Rows are points. Each copy is the shape, with its points in the same order, stretched, turned, moved and blurred by noise. Some copies are also mirrored. Which?
In the rows, zero is written as 128.

Shape (9 x 3)
[[ 93 141 116]
 [ 97 124 119]
 [102 115 117]
 [128 134 136]
 [202 146 140]
 [ 99 115  48]
 [ 92 130 134]
 [129 138 118]
 [ 92 163  94]]
Copy 1 (9 x 3)
[[113 143 128]
 [128 143 125]
 [137 133 126]
 [126 145  90]
 [103 117  42]
 [110  71 159]
 [134 155 120]
 [112 130 104]
 [ 83 126 121]]
Copy 1 is: only turned
Copy 2 (9 x 3)
[[145  82 129]
 [143  83 136]
 [143  85 143]
 [116 134 108]
 [104 249  93]
 [210 102 199]
 [132  66 117]
 [139 140 120]
 [172  96 127]]
Copy 2 is: only turned
Copy 3 (9 x 3)
[[159 128 113]
 [155 113 129]
 [149 103 137]
 [121 136 132]
 [ 29 151 123]
 [155  56 110]
 [159 131 129]
 [116 127 116]
 [155 129  81]]
Copy 3 is: mirrored

Shape (11 x 6)
[[106 173 143  84 105 103]
 [137 172  71 112 124 187]
 [172 143  90 151 179 175]
 [139  86 124 167 117  92]
 [147 123 110 122  95 100]
 [ 82 164 131 110 125 126]
 [175 140  67 152 188 147]
 [ 96 148  98  89 145 150]
 [107 192 120 123 113 132]
 [170  95 141 151 161  84]
 [156 110  78 163 143  81]]
Copy 1 (11 x 6)
[[152 104  77 148 208 173]
 [121  30 162  85 153 137]
 [ 58  91 184  69 125 125]
 [115 160  96 143  79  88]
 [125 117  89 138 102 142]
 [156 108 102 123 199 134]
 [ 27  94 154  61 116 145]
 [129  97 117  83 178 168]
 [138  57 113 131 206 130]
 [ 75 186 112 122  98 135]
 [ 74 116  79 104  78 125]]
Copy 1 is: mirrored
Copy 2 (11 x 6)
[[ 95 173 161 126 121 216]
 [112 157 141 175  53 138]
 [164 127 101 145 100 101]
 [132  52 147 113 156 130]
 [115  97 144 133 119 170]
 [ 90 184 155 113 122 176]
 [144 106  85 144 110  94]
 [ 89 166 142 113  74 148]
 [ 96 167 156 155 120 176]
 [155  76 104  98 170 150]
 [111  49 104 121 144 120]]
Copy 2 is: mirrored

Shape (13 x 9)
[[ 90 118  84 140 130 152 144 158  89]
 [ 48  95 120 133 111  95 145  86 127]
 [181 139 175 144 149 145 106 160 111]
 [139 100 179  87 116 158 144 144 106]
 [113 125 101 169 111 148 122  99 130]
 [176 176 170  64 164 170 143  90 163]
 [ 98  63 101 136 185 146  81 152 139]
 [129 133 158 116  79 162 118  82 161]
 [136 141 110  72 139 149 176  90 187]
 [129 189  84  91 116 111 120 107 129]
 [117 115  53 135  81  65 113  93 106]
 [122  86 109  79 164  98 159  62 135]
 [160 175 135 154  97 129 116 156 159]]
Copy 1 (13 x 9)
[[143  79 122 141  76 116 100 120 142]
 [ 77  82 174 164  80  85 177 132 116]
 [185 147 114 148 169 195 146 114 121]
 [107 129 190 167 171 206 156 108 129]
 [129  96  93 153  81 129 149 171 128]
 [112 152 190 111 194 161 164 189 117]
 [153 170  86 149 154 111 161  92 183]
 [ 71 132 165 150 113 182 197 157 129]
 [ 62 141 151 112 137 111 143 184 101]
 [105  56 149  65  67  98 154 170 118]
 [100  35  68  96  63  72 166 142  94]
 [ 79  95 145 146 188  74 156 161  99]
 [145 140 101  93  74 171 169 128  99]]
Copy 1 is: mirrored
Copy 2 (13 x 9)
[[ 95 116  67 132 110  94  97 170  88]
 [124 100  79 123  77 139 102  81  86]
 [114 160 177 197 149 150 114 182 142]
 [102 166 126 170 171 121 100 123 130]
 [ 86  86 107 137 135 145 102 132  80]
 [163 142 173 161 235 168 141 139 150]
 [ 97 109  67 128  84 159 119 133 160]
 [ 96 123 154 119 186 164  93 104  90]
 [152  84 134 108 210 126 129 105 137]
 [135 117 152 115 177 142 169 152  67]
 [ 61  79 109 121 114 116 179  91  46]
 [116  79  76 156 150 129 165  54 134]
 [124 120 206 125 161 151 106 185 110]]
Copy 2 is: mirrored
